Each row of a before or after table is a point. One or more steps were done to the points. Then noise was added and the rows were shuffled. The steps act on columns, c1 being the first. Name the steps. A step turns or swaps two columns, mirrors them in a line or flattens them onto one, adds a multiple of one to another, or multiplies or shifts one. Angles are multiples of 10 degrees, from the lower column toward the higher: turns from -170 to 170, lines from 10 to 170 but not 90. Use the fewest steps. Two steps may share a column if one is a turn and the other turns, adds or multiplies; they go together, in the order done. Otherwise the lowest column goes first.

Before (11 x 2):
[[ 42  -7]
 [ 17 -17]
 [ 32  45]
 [  6  60]
 [-19 -24]
 [ 22   3]
 [  7  16]
 [ -2  19]
 [ 30  16]
 [-33 -21]
 [ 11  53]]
After (11 x 2):
[[ 19  50]
 [ 19  49]
 [-10 -28]
 [ -4  -9]
 [ 10  24]
 [  5  16]
 [  1   7]
 [  5   8]
 [  6  18]
 [ 18  54]
 [-11 -30]]
Steps: flatten c1 and c2 onto the line at 70 degrees

Before (10 x 4):
[[  0  -9   0  10]
 [ -2  -2   7   8]
 [  7  20   0   7]
 [  0  -9 -10   8]
 [ 34  -7   3   8]
 [  4 -10  -5   4]
 [ -2  -8   0   9]
 [ -1  -1  -5  -2]
 [  5  -8 -31  -2]
 [ -5  -9   8   3]]
After (10 x 4):
[[  9 -25   1  -2]
 [  8  -6   6  -3]
 [  6 -26 -12  -4]
 [ -1  -4  -5   2]
 [ -9 -22   3 -35]
 [ -4 -23 -31  -4]
 [  6 -27   7   4]
 [  2 -30  -5  -5]
 [ 10 -27   0  -4]
 [  2  60   1 -10]]
Steps: turn c1 and c4 by -120 degrees; multiply c2 by 3

Before (12 x 8):
[[-13  13 -22 -10  36  18  -9 -35]
 [-40  38  29  25 -25 -20 -18 -34]
 [  2 -34  24 -34 -13  36 -42  -1]
 [-41 -16  29   4   6  41 -28  27]
 [-14 -11 -28  14 -17  31  14  14]
 [ 20   4   3 -15 -19  48  -2   5]
 [-56  -4 -23  41  -1  35 -12 -37]
 [-41 -33  21 -26  30 -24 -48   6]
 [-11   0 -10   9   2 -26 -32  -7]
 [-50  47 -35  19 -40  12   4   8]
 [  4  44 -19  30 -30  20   5   6]
 [-13  15 -19  18 -30  -2 -50  27]]
After (12 x 8):
[[  6 -11 -34  13  20  31  14   4]
 [ 29  39   9  25  38 -20 -17 -47]
 [ 50 -33  -1 -25 -15 -25 -46  -4]
 [ 36  49 -60  18  55  15   5  -1]
 [  2  15 -26  18  34  -3 -50  18]
 [ 49  -5 -51  40  18  35 -15 -47]
 [ 41 -16   9   0   8  41 -30  17]
 [ 12   2 -16   7  -2 -23 -32 -15]
 [-13  45 -16  28  28  21   5  -1]
 [ -7 -33  22 -32  10  37 -39 -12]
 [ 23  11 -29  -9 -26  18  -5 -45]
 [-27   4  14 -16  10  47  -3  -5]]
Steps: add 0.5 times c1 to c3; turn c1 and c5 by -160 degrees; shift c8 by -10

Before (13 x 11):
[[ -3  -1  -8  -2  12  -3   4  -3  -9  -5  -8]
 [-16  16  -7 -16 -17  -5   3   0 -13  -5 -13]
 [ -1  14 -10 -21  10  -6 -14   4  -9  -3  -4]
 [ -2  15  -3   2  11  -8   3   3  -5  26  -8]
 [ -8   1  -1   0 -13  -3  -1  15  -8 -11  -3]
 [-14   5  -6  -7  14 -17   5  -2  -8  -5   1]
 [ -1   3 -10  -7   8   3   3  -2 -14  -2 -14]
 [-12  -2  12  -5  14   1  -1  -6 -10   3  -3]
 [ -5  -1 -11 -18 -44 -13  -2  -4 -15  -7   0]
 [ -1  18  -6  -6  -7  -1   0  -7 -11  -9   5]
 [  2  13   8  -4   6 -20  -4  -9  13  -4 -12]
 [ -9  14 -16  -1  -7  -6 -22 -10  -6  -7 -11]
 [ -7   3   6   0   0 -13   1 -10  60   4   1]]
After (13 x 11):
[[ -8  -7  -5  -1   1 -12   1   7  60   4   0]
 [ -9   7   1   6  11  -2  -2 -13  -9 -12  -3]
 [ -9 -17 -15   5   5  -6 -21   2  -8  -8 -11]
 [ -2 -10  -9  15 -20  -5 -14 -10  -9  -3  -5]
 [ -2   0  -7  -5 -10  -2   4   3 -11  -6  -8]
 [-16 -13  -4  23   7  -5   3  -9 -14  -4 -13]
 [ -1 -19  -4  10   4  -2   1  -4 -13  -9   5]
 [ -2 -12  -1  -8  -8  -8   2 -11  -5  26  -7]
 [ -5  -1  -7  38  28 -13  -1   3 -16  -8   0]
 [-15  -5  -5  -2 -15 -17   6   0  -9  -4   2]
 [ -1  -3  -9   3 -10   4   2   1 -16  -1 -13]
 [  3 -16   5   1  -8 -20  -4   1  14  -4 -12]
 [-12  -2  13  -4 -14   2  -1   6  -8   3  -4]]
Steps: turn c2 and c8 by -150 degrees; turn c3 and c9 by 10 degrees; turn c4 and c5 by 150 degrees
